Each row of a before or after table is a point. The points were changed in one or more steps. Then noise was added and the rows were shuffled. The steps act on how far a point lies along the listed directions, d1 being the first. Name the steps. A step turns or swaps two directions, mirrors them in a line or flattens them onto one, adds a multiple of one to another, or multiplies one. Angles are multiples of 10 degrees, from the lower direction toward the higher: turns from -170 to 170, lines from 10 to 170 but not 90. Use the fewest steps. Two steps may share a direction if one is a turn and the other turns, adds or multiplies; they go together, in the order done. Otherwise the lowest direction goes first.
(in the rows, 128 means zero)

Directions:
(1): [114  58 128]
(2): [135 126  57]
(3): [ 58 142 121]
Before, 8 rows:
[[245 183 203]
 [141 124 177]
 [131 131  75]
 [132 148 155]
 [133 107 150]
 [111 165  76]
 [103 146 116]
 [139  60 162]]
After:
[[141 144 103]
 [144 117  79]
 [120 131 181]
 [112 127 141]
 [193  28  93]
 [162 180  92]
 [128  99 102]
 [100 109 181]]
Steps: turn d1 and d2 by 170 degrees; multiply d3 by 0.7

Directions:
(1): [183  87 102 166 157 194 166 171 127]
(2): [146 196 110 167  68 142 159 117 188]
(3): [101 102 195 163 149 166 152  55 150]
(4): [127 122  77 124  84 184  92  70  74]
Before (11 x 9):
[[106 121 133 141 140 115 133 131 144]
 [126 143 136 144 133 141 108 109 111]
 [ 80 127 176 142 132 137 150  80 147]
 [148 207 101 155  85 111 158 147 205]
 [131 106  98  98 109 132 105 119  83]
 [ 88 155 166  75 127  66  91 114 114]
 [115 134 130  90 116  91 105 120 109]
 [115 148 103 103  65 162 114  62 121]
 [123 121 142 115 164 105 113 141 128]
 [132 135 140 130 134 111 121 125 135]
 [119 130 115  90 136  87 127 134 124]]
After, 11 rows:
[[146 132 138 140 147 112 133 147 143]
 [115 159 120 126 113 120  89 107  98]
 [ 61 187  98  54  15 110  52   8  89]
 [123 106 153 121 168 110 162 122 154]
 [108 142 197 105 166  67 138 154 157]
 [129 153  99 100 114  86 131 195 129]
 [131 113 121 148 151 114 146 169 150]
 [107 126 168 110 130  91 126 105 133]
 [143 111 150 137 184 122 142 172 150]
 [159 157 145 180 147 140 194 155 212]
 [ 81 125 130  90  77 126  78  33  78]]
Steps: multiply d4 by 2.5; turn d1 and d4 by 40 degrees; multiply d2 by 0.7; multiply d3 by -1

Directions:
(1): [ 96  31 118 169 118  61 152  94 127 132  82 161  88 104]
(2): [ 30 166 174 152 104 140 140 166 154 167  89  87 130  81]
(3): [199 181 102 137 118 102 142 107 172 180  94 164 149  49]
(4): [128 113 124 124 108 206  67  75 191 163  88 140  79 165]
Before:
[[103  88 125 130 132 117 128 109 134 115 121 129 103 160]
 [155 150 113 131 140 109 148 148  96 112 155 124 160 113]
 [172 154 123 103 145 130 130 136 103 110 165 127 147 145]
 [156 127 128 120 133 113 137 119 106 117 146 123 134 127]
 [154 145 115 130 132 147 111 118 140 144 133 138 130 136]
 [153 131 123 112 134 158 105 114 119 117 133 136 130 165]
 [ 80 103 144 135 113 138 129 139 138 131 117 115 120 133]
 [109 120 127 124 132 141 116 139 134 136 128 119 111 132]
 [ 74 101 145 137 118 146 111 132 130 130 110 112 109 151]
 [ 84 113 135 142 126 123 131 123 116 117 122 126 128 135]]
After (10 x 14):
[[  7  81 174 133 122 174 100 158 104 101 130  75  98 198]
 [202 127 106 100 151 116 128 118  93  96 174 146 140 160]
 [159 101 115 108 140 154 102 106 102  97 146 141 121 193]
 [ 29  96 166 133 114 160 123 159 124 115 128  86 116 162]
 [184 148 100 132 141  96 151 135  99 117 151 139 161 104]
 [ 88 113 135 122 133 151 112 147 125 124 137 107 109 149]
 [ 39 102 154 139 127 141 126 140 102 101 133 102 121 162]
 [168 117 121 121 137 107 138 110 105 114 145 132 131 128]
 [189 149 100 132 132 134 114 104 149 154 127 156 133 119]
 [ 54  64 145 129 135 131 122 124 114  93 134 105  92 196]]
Steps: turn d1 and d2 by 20 degrees; multiply d2 by 1.6; multiply d3 by 3

Directions:
(1): [151  83  50  84 111  78 102 170 197 108 134 123 153 198 162 185  39 120
 121 157 101 122 160 167  92  89 196  84 128  96 140 156]
(2): [112 165 114  72 182 103 196 138  80 169 139  90  94  79 122 159  61 126
 137  80  79 234  95 154 119 201 172 145 118 112 153 141]
(3): [140 101 172  80  54 134  68  63 176 142 121 149  98 110 158 179 127 213
 155  49 127 149  54 175  84 102  99 155 129 109 124  92]
(4): [ 54  58 173 130 153  59 138 124 144  81 177 118 162 145 153 114 214 122
  71 121 102 135  59 151 109 171 164  62 135 169 176 104]
(5): [180 118 123 107 156  86  74 134 167 157  92 159  46 140 200  83 138  80
  86 150 129 132 102  24 106 194 129 160 145  70 145  95]
(6): [124 154 157  91 111 139 106 100 146 178  81 130 109 221  81  38 137 160
  42 157  94 175 127 194 193 108 165 160 110 139 128 156]
Before:
[[122 159 118  88 167 122 175 126  90 161 134 105  86  93 117 158  56 142
  151  86  79 210 105 151 121 188 142 143 128 111 138 140]
 [134 123 124 134 133 147 147 123 124 131 126 134 138 139 119 121 122 133
  126 130 128 126 144 134 154 105 122 128 127 134 135 140]
 [135 125 125 134 107 148 123 132 133 125 130 138 133 125 116 137 114 148
  146 110 135 122 133 161 135  95 123 127 114 130 112 128]
 [118 127 124 136 127 127 132 118 128 125 136 123 134 127 119 131 128 137
  142 103 148 133 137 150 139  99 121 120 126 139 127 141]
 [133 130  97  99 130 115 133 140 132 136 121 114 139 147 117 138  70 122
  139 132 116 151 138 147 124 112 159 123 128 124 128 142]
 [127 142 127 128 134 115 133 125 126 126 132 124 136 124 125 132 127 111
  136 133 128 127 141 109 119 118 131 134 124 125 129 138]
 [134 132 113 113 116 134 118 127 137 119 134 120 147 123 114 144 113 134
  146 127 129 123 151 167 129 113 125 114 123 137 122 138]
 [127 116 120 133 114 126 122 132 130 121 128 111 147 139 110 141 137 142
  124 130 110 133 131 163 136  96 140 106 121 135 138 139]
 [144 120 132 122 124 138 110 128 128 118 125 141 125 130 139 134 135 133
  128 133 130 128 112 130 119 120 121 131 122 125 126 119]
 [128 143 124 133 115 134 130 120 131 141 109 117 135 156  98 105 108 145
  116 136 114 132 135 177 153 100 127 141 106 150 122 144]
 [190 117 122  91 139 112  64 117 172 159  94 167  39 138 199 109 126 104
   96 140 131 125  79  31 104 171 107 170 140  70 134  94]
 [107 110 153 117 110 112 135 126 135 110 154 127 146 138 125 131 144 144
  130 124 123 124 118 161 123 134 124 102 133 155 137 123]
 [133 139 128  86 137 124 132 119 119 151 116 121 101 106 133 164  88 148
  132  84 116 168 104 139 104 141 130 150 124 115 128 117]
 [121 145 123 133 123 149 127 130 110 122 127 139 141 121 137 146 118 133
  145 120 132 132 135 144 127 114 120 126 132 132 112 134]]
After (14 x 32):
[[129 147 133 123 135 113 133 125 124 126 130 123 138 128 120 128 129 112
  131 131 125 130 141 117 124 114 133 138 120 127 129 141]
 [135 131 121 140 101 132 113 124 143 128 116 123 132 143 114 126 119 146
  135 129 132 112 128 158 132  94 109 138 113 142 120 129]
 [121 124 127 132 116 122 120 114 136 130 133 132 127 127 125 135 130 143
  140  99 146 136 130 146 135  99 117 125 129 130 129 136]
 [133 125 119 103 115 130 109 119 147 119 128 125 141 122 119 150 112 133
  142 122 130 123 142 162 129 112 124 124 127 129 123 134]
 [145 131 118  93 145 121 124 125 123 141 119 129  95 100 150 162  97 130
  137  95 128 155 108 107 100 151 121 147 132 104 127 105]
 [131 120  98 108 123 116 127 141 135 128 127 115 141 131 128 151  76 123
  149 128 122 139 135 132 114 108 153 121 134 118 125 134]
 [122 152 125 122 120 148 116 123 117 129 122 146 134 127 137 142 112 135
  137 117 131 137 128 143 127 115 125 132 135 122 112 131]
 [109 107 160 113 106 115 133 125 141 112 152 125 143 136 126 135 142 147
  128 118 121 128 116 163 125 129 121 102 133 155 137 124]
 [183 136  98 110 173 112  95 150 150 157  96 151  49 156 183  80 127  56
   79 182 127 116 115   9 127 187 125 159 144  75 134 111]
 [130 110 123 132 105 122 115 127 138 118 129 117 140 135 117 145 140 147
  129 121 113 133 123 162 126  95 139 108 121 132 138 136]
 [142 121 133 119 127 133 110 126 131 125 123 140 118 132 142 130 133 130
  122 136 127 130 112 122 119 124 124 133 121 124 127 122]
 [128 142 107 114 167 121 165 132  96 140 141 116  91  70 137 182  66 127
  174  91 102 175 109 119 100 186 116 132 141 103 139 124]
 [142 119 124 133 128 149 140 121 129 125 129 138 137 137 121 126 125 135
  132 126 125 121 132 135 150 103 118 129 123 131 134 134]
 [142 124 127 126 106 147 109 128 142 133 124 144 116 132 123 133 122 150
  137 107 134 129 124 150 128 108 122 134 115 123 115 124]]
Steps: flatten d2 and d6 onto the line at 150 degrees; turn d3 and d5 by 30 degrees; add -0.3 times d4 to d5

Directions:
(1): [155 124 152 150  37 130 164 115 115 149 109 200 166  69 120  99 203 136
 120 162 144  82  36 143 117  27 136 122 162 161  73 151 210 118  98 119
 110 142 196 121 122 115  66 127 208  92 144 181 109 124 102 129 174 194
 194 147  67 100 147 125 127 154  78  72]
(2): [114 176 130  67 200 101  89 144 153 114 170 166  46  51  19 176 143 129
 132  62 201 135 104  80  98 139 158  75 191 118  33  82 176  92 116  76
 187 140 120 152 116  92 142 183  99 102 134 117  80 137 113 136 138  92
 117  85 109 141 123 138 113 210 147 128]
(3): [ 94  90 115 198 114 150  78 143 170 132 143 145 139 125  60  45  85  74
 104 111 140  51 153 155 134 179 141 187 145 186  84  59  55 137 150  55
 150 179 171 141  89 103 200  82 112  91 158 185 149 149 119  62 136 184
 126 193 103 150 184 148 188 122 141 165]
(4): [142 142 171 156  13  97  86 122  87 116 117  99  26 164  39  85  89 117
  89 139 153 179 100 119  89 157 116  84 172 113 149 192  87 163 165 140
 138 136 203 163 197 128 100 136 102 162 155 123  65 130 204 165 113 117
 166 124  69 104 122  67 150  59 158 155]
Before, 11 rows:
[[123 140 111  92 193 138 133 117 141 118 154 140 144  90 137 175 146 124
  149 125 130 124 115  99 139 113 139 122 126 111 111 111 187 101 112 103
  124 128  76 128 106 103 141 145 127 107 126 114 118 127  78 133 141 113
  105 126 144 123 116 142  99 183 137  99]
 [115  92 134 172  95 161  96 132 142 155 123 154 140 123  57  63 106  88
   90 116 127  80 131 180 129 140 118 170 144 172 108  98  80 136 142  87
  124 156 166 153  94  98 157  96 136 100 155 186 148 153 134  87 145 170
  131 165 103 124 177 137 185 117 134 151]
 [136 171 136  76 153 102 122 128 140 110 131 168  59  67  72 180 182 136
  129  95 174 152  60 105 112 113 135  52 175 107  78 129 197 106 129 119
  165 105 133 132 133 113 109 191 123 106 137 112  90 126 120 160 136  87
  140  85 101 113  99 112  91 189 125 102]
 [133 178 132  79 154  88 146 120 128 121 145 152 104 101 117 175 149 147
  140 122 150 147 111  89 104  98 135  79 128  94  99 141 179 115 108 128
  153 101 101 127 114 135 113 163 147 135 113 113 104 105 124 148 131  96
  123  80 132 124 108 120  79 147 136 109]
 [110 182 128  73 183  99  87 144 170 109 168 173  35  27   7 169 143 135
  131  58 212 140 102  67  91 119 165  56 207 123  22  71 196  88 112  76
  191 155 121 170 109 100 151 192  98  97 147 133  82 146 110 151 117  99
  116  74 102 145 138 141 109 197 148 125]
 [138 149 150 103 124 126 141 118 102 106 126 103 111 127 137 174 136 162
  127 131 125 163 120 111 104 118 116  93 118 116 137 162 147 118 120 169
  145 116 118 140 159 124 103 152 119 147 108  99 130 107 133 161 116  97
  127 104 129 108  97 116  94 127 133 114]
 [123 129 119 107 200 126 146 114 142 116 127  85 132 170 172 171  96 140
  132 139  94 181 173 133 135 154 116 138  91 103 185 125 101 123 123 170
  104 106  66 117 127 147 151 126 108 163 109  71 164 128 134 149 115  82
   89 131 174 137 102 124 118  92 142 147]
 [111 113 116  79 182 127 128 133 159 129 145 144 122 102 122 133 138 117
  119 119 134 127 147 114 136 141 139 147 148 124 113  96 142 124 137  90
  145 125 112 134  96 106 143 133 103 122 143 120 134 126 114 106 153 111
  117 113 126 136 144 154 121 151 123 128]
 [136 121  93 114 226 139 142 124 148 126 130 115 162 101 180 175 134 152
  149 124 101 115 135  96 155 112 135 135  93 130  99 118 146 116 117 122
  130 109  67 115 108 120 126 146 142 117  97 112 157 113  99 120 133 117
   97 125 166 143 121 164 117 177 128 129]
 [123 155 134 107 155 109 124 163 130 118 146 137  91 106  69 147  98 122
  148 104 141 135 126 125 115 151 150 118 154 135 121 119 127 113 136  95
  149 130 130 140 120 138 128 146  97 122 122 120 111 119 142 131 115 122
  122 110 115 125 127 142 112 127 139 122]
 [128 115 114 158 125 131 142 120 136 132 128 103 168 159 164 103 127 115
  130 141 100 106 137 163 149 143 108 163 117 142 148 125 110 150 118 140
  117 121 122 111 114 120 125 108 136 146 138 136 136 129 120 100 125 129
  122 160 138 139 126 134 119 108 113 126]]
After:
[[117 178 132  78 176  97  99 140 165 116 162 184  56  10  19 171 159 136
  136  64 211 132  88  69  92  92 162  62 200 131  10  76 222  87 100  72
  183 158 128 165 105  97 134 193 118  88 150 140  85 141  97 152 122 110
  117  73  95 139 140 144 105 205 139 110]
 [113 145 126 127 134 120  95 138 166 118 137 197  79  64  32 121 163 100
  114  91 177  91  70 130 114 136 146  94 182 151  44  89 156 109 137  69
  170 140 168 141  98  97 150 154 122  74 158 156 105 142 108 109 145 134
  147 139  78 130 145 132 132 187 125 118]
 [129 142 139 130  94 116  84 114 117 108 151 123  71 110  48 127 110 107
  112 132 149 146  91 101 110 137 129  96 158 106 114 149 151 122 148  97
  139 143 144 152 155 100 129 145 107 124 152 124  78 134 134 145 141 120
  136 132  87 110 123  99 124 134 155 124]
 [109 115 138 164 119 147  99 131 142 110 140 118 127 120  87 103  97 118
  113 115 131  92 144 135 113 155 128 143 135 164  97 100  88 123 136 106
  165 159 153 145 125  99 170 114 105 108 127 146 158 122 125 103 124 144
  121 161 117 129 144 136 153 128 142 149]
 [146 134 138 152 103 111  92 120 111 115 119  87  55 133  72 119  93 132
  106 136 128 162 102  89 112 149 127  95 145 122 113 176  99 154 157 121
  141 124 150 156 177 118 106 148 116 148 131 110  96 115 177 148 123 110
  140 128 102 117 127  98 146 102 160 166]
 [105 150 136 143 106 101 102 134 150 121 147 166  93 109  42  98 106 104
  119 119 164  96 118 111  99 137 142 107 156 141  70 105 116 128 130  75
  168 140 157 149 101 112 162 127 138 117 146 158 106 122 140 106 136 140
  136 130  92 133 154 121 132 123 148 137]
 [110 126 134 145 153 121 105 121 152 109 132  81  83 179  94 118  64 111
  106 135 116 171 174 137 123 193 117 153 119 119 159 110  56 136 148 136
  122 134 111 134 137 134 174 111  81 156 136  89 144 144 159 131 111  98
   99 159 135 139 120 113 155  65 162 177]
 [134 127 120 141 117 118 141 111 122 132 124  91 139 167 161 117 124 122
  130 146  95 133 132 158 138 145 101 140 128 126 162 149 110 155 121 164
  117 111 120 119 137 134 101 124 134 164 139 116 122 124 133 124 119 115
  124 139 134 130 112 124 103  99 119 127]
 [131 126 135  75 140 107 128 130 133 121 133 131  84 112  99 137 140 126
  113 130 142 160 126 102 120 133 132 113 163 101 121 137 152 133 144 116
  144 118 133 145 130 107 112 154 104 144 149 108 101 119 147 139 147  96
  132  96 109 118 132 123 115 139 131 125]
 [152 138 133  71 154 144 188 111 100 155 106 140 166 112 183 186 177 166
  138 138 106 163 111 142 140  62 105 114 102 106 161 163 185 112 104 176
   91  83  82 127 120 131  71 153 167 133 106 115 150 127 121 156 137  99
  119  87 166 100 106 133 103 148 112  87]
 [125 155 129 104 174 109 133 171 136 129 152 157 104  96  88 158 111 124
  156 104 143 131 123 125 120 143 150 124 149 137 110 112 145 105 129  97
  151 126 125 132 111 137 128 141 107 115 116 119 124 119 124 129 122 129
  118 110 123 130 129 145 109 143 128 113]]
Steps: turn d1 and d2 by -10 degrees; turn d3 and d4 by -160 degrees

Directions:
(1): [190 164 116 160 160 105 138 137 153 142 175 131  74 145  93 163 148 162
  89 133 127 125 137 126 113 114 111  91 101 106 151 142 149  84   7 114
 188 152 159 109 150 126  71 147 140 167 140  96 138 131 113 109 108 115
 141 139 167 156 130 144 122 130 144  90]
(2): [123 138 159 143 128  81 126 200 159 138 174 167 142  94 111 124 142 109
 142 185 113 143 120 117 134 195  96 145 116 158  83 111 114  75 123 177
 132 139 108 147 108 118 195 153 172 113 126  83 137 143 127 151 164  69
 103 108 115 127  54 134 113 129 163 106]
(3): [141 117 127  80 160 148 154 112  95 140 176  99 120 186 106 190 126 100
 116 157  95 122  93 118  93 141 176 115 105 129 217 107  77 158 142 183
 143 129 172 134  93  68 140  76 165 137 142 134 126 125 163 157 161 120
 134 145  86 112 116 120 146 109 132 104]
(4): [140 182 172 137 131 132  78 198 123 135 130  89 111 110 135  97 157 128
 111 137  79 119 119 145 102 120 101 137  63 104 119 106  98 194 156 135
  93  81 191 128 136 125 120 134 100 163 197 132 128 140 105  47 137 151
 117 118 142 137  93 102 148 159 128 154]
(5): [144 151 125 167 125  66  87 118  92 107 152 118 109 137 102 174 147 137
 143 120 132 145 138 110 107 164 155 109 140 147 130  66 125 175 172 122
  85 107 107 156  86 181  97 139 150 156  71 131 127 101 130 130 130 134
 128  72 147 180 180 110  58 156 125  66]
(6): [106 105 105 128 145 135 152 121 152  93 183 100 134 110 127 121 118 110
 101 133 183 146  90 205 123 130 165 140 104 149 127 151 167  94 160 147
 152  69 165 150 120 144 102 133 137 128 171 126 221 108 107 146  72 100
 137  90 119  98 139  88  80 170 134 160]
Before:
[[153 135 133 103 144 136 172 143 156 159 123 149 116 138 123 148 123 146
   96 132 107 102 134 103 123 105 122 119 125 117 160 144 111  77  36 128
  160 169 132 103 134  93 156 129 147 150 133 108 110 156 136 134 161 107
  138 168 119 103 100 146 172  84 134 129]
 [163 185 142 161 100 106  71 119  68 125 108  96  89 147 122 160 152 144
  135  92  79 122 128  90 105 122 139  99 132 114 147  92 117 208 148  95
   94  93 141 129 104 171  84 154 116 175  98 157 105 110 124  81 134 159
  138  97 129 173 171 141  90 133 110  75]
 [104 118 145 136 125  92 140 176 158 136 160 180 155  95 120 135 112 120
  157 181 123 131 138 126 152 193 106 147 148 187  82 118 148  55 139 173
  124 147 107 149 100 118 195 155 167  89 129  89 138 158 142 153 150  67
  125 111 121  96  58 154  93 118 158 113]
 [123 139 146 101 103 145  95 176  93 150 128 118 134 140 156 126 147 120
  152 158  89 103 110 113 125 125 118 141 110 128 148  95  96 167 166 154
   93 137 162 125 108  81 170 105 115 126 161 119 107 140 127  85 139 149
  135 135 111 114  97 115 158 134 144 162]
 [173 202 159 159 137  96 113 249 177 150 165 134 111  78 107  99 157 157
  124 172  98 126 135 148 125 134  56 115  62  99  61 137 125  79  43 139
  177 134 160 124 150 128 144 161 134 164 173  87 152 159  75  68 130  95
  118 132 176 155  43 140 130 156 169 117]
 [ 98  98 110  77 115 155 111 107  84 112 111 108 138 136 155 122 117  88
  153 129 127 134 101 146 115 149 178 147 131 144 167  98 120 178 219 120
   61  86 124 173  86 146 121  92 113 128 118 169 140 109 129 135 144 146
  125 120 112  90 177  90  96 157 100 142]
 [120 122 108 127 132 147 142 117 162 136 123 130 127 118 132 117 127 130
  114 139 158 124 136 146 132  84 125 129 117 141 117 170 161  81  70 112
  129 118 120 107 166 131  97 122 121 146 156 135 151 122 113 121 103 124
  129 132 149 111 142 116 158 119 116 170]
 [172 188 127 138 169 108 141 145 113 148 201  82  66 177  76 194 151 135
   88 128  93 118 133 118  68 137 169  75  63 125 227  91 111 147  92 133
  147 128 176 114 121 108  68 126 158 174 129 120 144 117 128 104 146 116
  138 115 142 169 141 131 104 145 136  88]]
After:
[[114 116 101 124 124 147 114  51  81 109  83 103 122 157 141 156  98 155
  141  82 143 110 160 139 134  93 172 111 166 139 164 115 163 190 183  85
   92 118 131 125 116 157  67 120  94 130 108 177 114 123 143 108 102 182
  164 116 151 127 205 134  96 130  93 132]
 [141 146 141 119 114 170 159 149 156 153 121 133 115 116 140 100 124 121
  105 130  97 110 102 131 142  99  95 130 112 100 132 198 140  66  47 122
  200 128 168  95 166  94 140 151 112 123 186 120 144 152 111 101 126 104
  134 163 102  86  64 169 167 103 134 152]
 [114 152 145 148 117  92  92 166 136 133 136 134 135 109 117 122 149 117
  144 162 124 129 142 120 119 140 116 135 114 156  96 109 128 125 132 136
   73 108 106 133 127 144 130 134 143 154 122 128 130 120 119 110 146 117
  105  89 151 146 124 102 128 133 122 127]
 [132 158 144 128 133  98 106 163 114 120 132 103 120 121 124 145 139 130
  113 121 105 118 123 128  94 135 156 128 106 135 139  75  94 180 172 136
   75  88 136 150  86 152 140 135 139 176 124 136 131 125 124 103 153 127
  131  89 122 130 141  87 101 142 125 116]
 [181 207 120 164 131 116  80 157 115 118 112  76  77 126 110 137 156 184
  121  95 111 120 151 149 104  77 115  87  86  74 117 113 136 191  97  76
  130 110 173 124 142 182  43 136  94 206 138 154 135 124  79  34  92 184
  149 115 205 195 168 119 102 176 120 105]
 [134 174 154  99 158 167 156 183 138 156 165  71  99 146 117 125 139 110
   83 143  68 104 115 150  84 107 145 116  37 109 205 130  98 146 117 149
  148 111 210 101 150  62 120 118 131 145 203 127 150 146 121  74 158 122
  122 153 118 114  77 120 172 133 132 175]
 [158 123  92 134 132 120 135 118 104 142 179 137  99 168 124 189 145 143
  132 149 144 115 120 116 131 124 144 103 137 136 174 115 152  96  70 135
  156 170 141 122 107 104 114 121 151 139 112  98 137 114 127 135  95 127
  163 130 133 136 152 132 108 133 153 103]
 [127  74  90  73 141 154 181 100 142 141 141 172 132 142 133 143 104 102
  136 157 141 130 110 127 143 148 146 126 152 138 170 153 150  43  69 130
  168 165 101 148 113  95 139 108 150  99 108 122 137 132 142 190 149  83
  130 174 113  72 132 142 125 108 133 125]]
Steps: swap d1 and d4; turn d2 and d5 by 160 degrees; flatten d3 and d6 onto the line at 10 degrees
